Each row of a before or after table is a point. One or more steps were done to the points. Then noise was added and the rows were shuffled. The steps act on columns, c1 being the first. What was done? A step turns or swaps two columns, mirrors them in a line or flattens them onto one, adds a multiple of one to another, or multiplies or shifts one. Angles are multiples of 10 degrees, from the lower column toward the higher: turns from -170 to 170, lines from 10 to 170 but not 90. Use the fewest steps. Two steps may share a column if one is a turn and the other turns, adds or multiplies; they go together, in the order done. Otherwise the lowest column goes first.

Before:
46  71  14
-47  -20  -49
7  -18  -48
-28  49  -18
44  62  -14
29  -10  -63
-7  30  15
55  4  -80
-16  6  -1
31  32  8
19  69  9
After:
-22  -1  7
-34  -17  49
42  7  32
25  9  70
58  -14  61
-61  -48  -19
-8  15  28
39  -64  -10
72  -79  5
12  -48  -18
60  14  71
Steps: multiply c1 by 1.3; swap c2 and c3

Before (14 x 4):
37  -9  31  15
51  3  8  -40
32  -52  -24  -35
-41  50  -5  19
63  -60  12  -17
-25  -40  42  -55
-59  27  -55  48
20  8  -3  -6
58  -66  14  -9
-17  24  -11  39
62  -46  65  -23
15  -17  25  24
-31  42  -38  20
-59  75  -62  89
After (14 x 4):
62  26  -12  62
-62  13  -66  -17
-71  -17  6  -13
71  -6  36  31
-13  45  39  -37
-35  -37  -9  -20
-95  -13  -54  3
94  5  7  108
-36  -24  15  30
15  -12  8  52
50  2  0  37
-7  -16  -6  11
-18  -11  10  44
-89  -8  -56  7
Steps: turn c1 and c2 by -130 degrees; add 0.7 times c1 to c3; shift c4 by 20

Before (12 x 6):
-20  29  -54  -11  7  6
-46  -26  50  14  -28  -48
-46  -17  33  21  -11  -40
-41  -2  23  15  8  -41
-36  -18  16  59  -4  -44
22  -10  -15  13  -22  53
-18  32  4  23  -8  42
3  35  -24  -11  -11  -12
-58  -38  22  1  2  -48
-16  30  -56  1  -39  -13
30  -4  -26  9  15  34
49  30  3  18  0  37
After, 12 rows:
-9  -132  114  21  33  -17
9  -77  38  17  8  -13
18  -19  41  3  29  51
-62  71  -28  -1  -1  -48
-47  113  -99  4  31  -51
43  -15  -25  -20  9  37
-50  43  -50  -20  -1  -39
-19  -130  109  4  -13  5
22  -46  61  -15  -10  35
-54  75  -62  -12  20  -41
-27  -18  -27  -17  20  41
-58  40  -24  -47  34  -47
Steps: turn c4 and c5 by 150 degrees; add 0.5 times c4 to c1; multiply c3 by 3; turn c2 and c3 by -140 degrees

Before:
15  -31  -54  99  37  6  -13  15  -13
72  64  -22  15  46  26  24  22  67
-58  -4  45  18  -31  42  -33  -34  5
-22  58  -50  51  -28  35  -63  -69  -6
-38  -8  62  60  -14  14  22  35  -48
22  28  -14  52  -80  -25  -57  33  54
-11  6  -2  13  -16  -43  -39  -76  -62
17  13  -2  -21  4  49  5  -13  -29
-16  -55  -26  35  -88  14  58  -36  11
After:
61  57  -14  -7  27  -17  -56  32  56
15  15  62  36  0  -64  25  36  -46
51  -71  -22  30  15  50  22  22  66
77  -17  -53  39  -20  -46  -11  16  -11
13  -5  -48  53  27  -39  -65  -69  -6
13  104  -22  25  0  -28  57  -34  13
-19  -10  -1  37  3  37  8  -10  -29
-36  30  45  48  1  -46  -31  -33  4
14  10  -4  -35  5  -24  -41  -75  -64
Steps: turn c4 and c6 by -70 degrees; turn c1 and c6 by 50 degrees; turn c2 and c5 by 120 degrees; multiply c5 by 0.4

Before, 8 rows:
53  -32  48  28  -66  -18  -46  8  -3  -59  11
35  -55  66  38  -63  31  10  -23  23  -60  47
-17  -55  61  26  -54  14  7  -12  -25  -58  -35
5  5  -65  -12  37  17  -75  74  1  -23  4
8  44  -20  40  -1  -16  -3  69  -8  -11  -8
-59  -65  38  -44  -64  -36  -14  17  77  4  22
21  -5  -11  27  36  -15  -14  40  27  -30  -54
-19  71  -65  21  16  -13  -26  11  23  -5  -61
After:
56  34  63  33  -53  -25  -14  26  -8  -51  -70
19  -4  -2  38  35  -18  -19  46  -25  -33  -89
8  -4  -62  -11  39  14  -30  93  3  -29  1
-19  54  66  36  -57  20  -5  -1  7  -37  -7
33  37  84  52  -60  39  9  -25  -39  -51  -5
4  -37  -17  51  -4  -21  -21  62  24  -11  -18
-63  34  38  -52  -66  -39  -4  17  -90  16  114
-11  -78  -67  26  17  -12  -13  23  9  -14  -22
Steps: add -1.5 times c1 to c11; turn c2 and c9 by 160 degrees; turn c3 and c10 by 10 degrees; multiply c4 by 1.3; flatten c7 and c8 onto the line at 110 degrees

Before (8 x 12):
-20  23  2  26  -62  -35  69  33  16  61  26  42
8  36  33  -15  -75  28  -7  -32  -8  23  -30  6
-29  56  -25  49  -48  21  61  105  -34  26  21  -34
-79  15  31  -28  19  73  2  -31  -20  42  -10  -31
50  -6  1  -27  9  34  -36  2  49  -30  -14  -9
-25  37  3  -24  33  -10  24  -50  37  -17  -29  -39
-21  17  48  -64  -34  28  -30  48  63  -38  -8  -23
-31  -55  -33  26  -63  42  11  -3  -11  41  -55  41
After:
-27  -25  16  35  -21  -50  -3  -6  -54  -19  -31  -37
-32  49  -10  59  67  58  101  -2  15  30  17  -5
-29  27  -18  -53  33  -43  66  0  29  35  -59  63
-84  -21  76  9  13  57  59  8  -3  46  -19  -40
50  -24  -20  -3  -16  20  -79  4  -37  -32  -6  10
6  -9  34  34  57  -16  28  2  8  24  -31  45
-19  -68  62  18  17  12  -79  7  -68  -42  -10  30
-13  26  14  25  21  5  159  -3  12  61  31  75
Steps: add -0.5 times c1 to c3; swap c2 and c4; turn c9 and c12 by -150 degrees; turn c5 and c12 by -140 degrees; add 1.5 times c11 to c6; add 1.5 times c10 to c7; multiply c8 by 0

Before (9 x 18):
76  14  37  6  -4  23  30  -27  -60  88  73  45  29  -4  3  19  11  26
35  -34  44  44  59  53  18  30  -24  14  2  3  6  -44  50  22  -33  -57
-5  -25  45  -50  -43  5  -35  26  37  13  2  -23  -28  -42  5  40  53  -74
60  -41  25  -7  43  -63  -19  -5  -59  -23  -14  30  -16  2  1  10  13  -5
-45  -2  -11  -30  41  -50  -32  -7  -17  -20  -13  -60  -54  73  -6  -20  74  14
-45  -30  28  23  -45  0  53  15  33  4  45  -77  -66  52  88  12  34  5
-14  18  -77  12  -27  -28  3  39  41  46  14  16  18  51  42  -44  -21  -14
-20  -49  42  -3  -34  48  -29  -51  1  24  -8  -55  -70  68  34  -15  26  -48
-40  -67  11  -60  52  -4  6  23  -32  -10  79  -54  -51  -41  26  -37  -37  -55
After (9 x 18):
76  -19  32  25  -4  5  21  -24  -66  88  -73  42  28  -5  5  21  12  0
-54  2  -12  -2  39  45  -31  -2  -18  -17  29  -61  -60  78  -7  -7  76  23
-17  97  -72  -1  -26  32  3  47  39  51  2  14  19  53  46  -44  -16  -15
-22  -87  35  -47  -33  -55  -26  -44  2  26  -9  -51  -69  67  31  -20  22  -18
59  -62  24  -13  44  42  -18  -5  -55  -24  33  29  -18  3  -2  9  5  3
-30  -75  10  -72  54  29  11  22  -33  -7  -68  -51  -57  -40  19  -38  -42  16
35  -77  46  -27  64  -51  16  33  -23  9  -16  11  13  -48  50  17  -33  -48
-43  -55  32  23  -47  15  58  13  35  10  -41  -74  -69  58  89  7  32  -15
-6  -71  43  -94  -47  -7  -30  21  39  15  -1  -23  -27  -48  6  35  51  5
Steps: add -1 times c3 to c2; turn c4 and c18 by -60 degrees; multiply c18 by 0.7; turn c6 and c11 by -160 degrees
